Each point is reached from the start by the listed moves, each made once or not at all, plus a little noise. Say if it took an odd or an even number of moves. Then give how often each move was made.

Moves:
(1): 3.7,-4.2,1.5,1.2
(2): 6.1,3.5,-5.8,1.6
(3): -1.4,1.1,1.9,4.5
Start: 2.6,-2.6,-1.6,3.6
Points:
5.9,-4.7,1.8,8.3 -> even (1, 0, 1)
1.4,-1.6,0.9,8.0 -> odd (0, 0, 1)

Moves:
(1): 4.1,-0.1,-0.9,1.5,-2.6,1.2,-0.8,1.8,-2.2,-0.2,-0.7
(2): -1.3,3.0,-0.7,0.1,-3.6,0.7,-1.7,0.6,-3.2,2.2,-1.2
(3): -2.7,-1.7,2.5,-2.6,1.2,-0.5,-2.3,1.9,3.7,5.0,-1.3
(4): 0.8,1.8,1.8,1.7,0.6,0.7,-0.1,0.2,0.2,1.9,-3.0
(5): -0.4,0.6,-3.8,0.1,3.0,2.8,-0.1,0.3,-1.7,3.1,0.1
(6): 0.6,1.9,1.5,0.9,3.1,7.2,1.0,-3.7,4.1,-2.1,-0.2
(7): 0.9,3.7,0.2,-2.1,0.4,0.4,2.2,0.2,-1.1,1.6,-0.8
(8): -3.6,1.2,-2.9,-2.6,1.4,3.0,1.7,2.9,-2.8,-0.2,-2.9
Start: 0.6,1.9,0.1,-0.6,-2.8,2.6,-1.3,-1.1,-3.2,6.8,0.5
Points:
6.6,10.1,-1.1,1.6,1.8,15.3,0.6,-2.0,-3.6,11.2,-3.8 -> odd (1, 0, 0, 1, 1, 1, 1, 0)
-2.4,6.3,-0.3,-2.7,-6.4,7.6,-3.2,6.5,-7.7,14.8,-8.1 -> odd (1, 1, 1, 1, 0, 0, 0, 1)
-0.3,4.6,5.9,-0.4,2.7,10.2,-2.6,-2.9,4.8,10.9,-4.4 -> odd (0, 0, 1, 1, 0, 1, 0, 0)
2.2,6.7,2.2,-1.3,-0.8,4.2,1.4,-0.5,-3.8,10.2,-3.4 -> even (0, 0, 0, 1, 0, 0, 1, 0)
-1.0,3.9,3.0,-5.3,-0.8,2.4,-1.5,0.3,-0.6,13.6,-1.4 -> even (0, 0, 1, 0, 0, 0, 1, 0)

Moves:
(1): 2.3,-3.7,1.5,1.4,0.9,-0.4,4.3,1.2,5.4,0.0,1.8
(2): -2.2,2.9,-1.4,6.4,-4.6,-4.2,4.7,-3.2,-1.9,-4.5,-1.1
(3): 2.2,-1.9,-0.9,-3.1,1.7,5.9,-0.4,7.0,-2.1,-3.5,3.0
(4): 4.2,0.0,-6.1,2.8,2.9,-0.4,-1.2,0.5,0.0,4.6,-3.2
(5): 0.6,-2.2,0.9,2.7,-0.7,-3.8,-3.5,1.6,-1.5,-1.0,0.9
(6): 4.3,-1.6,0.9,-5.4,-4.4,-7.9,3.0,0.4,0.5,1.8,-0.9
(7): 0.3,-1.3,-2.5,0.9,1.1,0.2,-4.1,1.8,0.3,-4.3,-5.0
(8): 1.7,4.5,1.3,-0.8,2.7,-3.4,0.5,0.7,1.8,-2.3,1.5
(9): 2.0,3.0,-1.8,-1.0,2.5,1.0,1.9,-2.6,-2.4,0.0,2.2
(10): 0.6,0.2,3.6,-0.2,1.7,2.8,3.6,-0.4,-3.1,1.0,-1.2
(11): -3.7,0.3,-0.5,-0.4,3.5,-7.7,1.1,0.4,2.1,1.0,-1.8
Start: -2.0,-0.9,-0.2,0.0,1.2,0.6,-2.0,4.3,-2.5,-0.7,2.6
Points:
-1.6,-6.5,0.5,7.9,5.0,-6.7,4.0,12.9,-3.6,-11.9,-1.0 -> odd (1, 1, 1, 0, 1, 0, 1, 0, 0, 1, 1)
8.6,1.9,1.6,-5.6,2.7,-10.1,7.9,4.4,2.4,-0.9,6.4 -> even (1, 0, 0, 0, 0, 1, 0, 1, 1, 0, 0)
3.6,-3.0,3.5,-5.9,5.6,-11.5,11.7,3.5,0.0,3.5,2.1 -> odd (1, 0, 0, 0, 0, 1, 0, 0, 1, 1, 1)
0.5,5.4,1.3,-5.5,13.4,-0.8,4.5,9.5,-6.1,-4.3,6.8 -> odd (0, 0, 1, 0, 0, 0, 0, 1, 1, 1, 1)
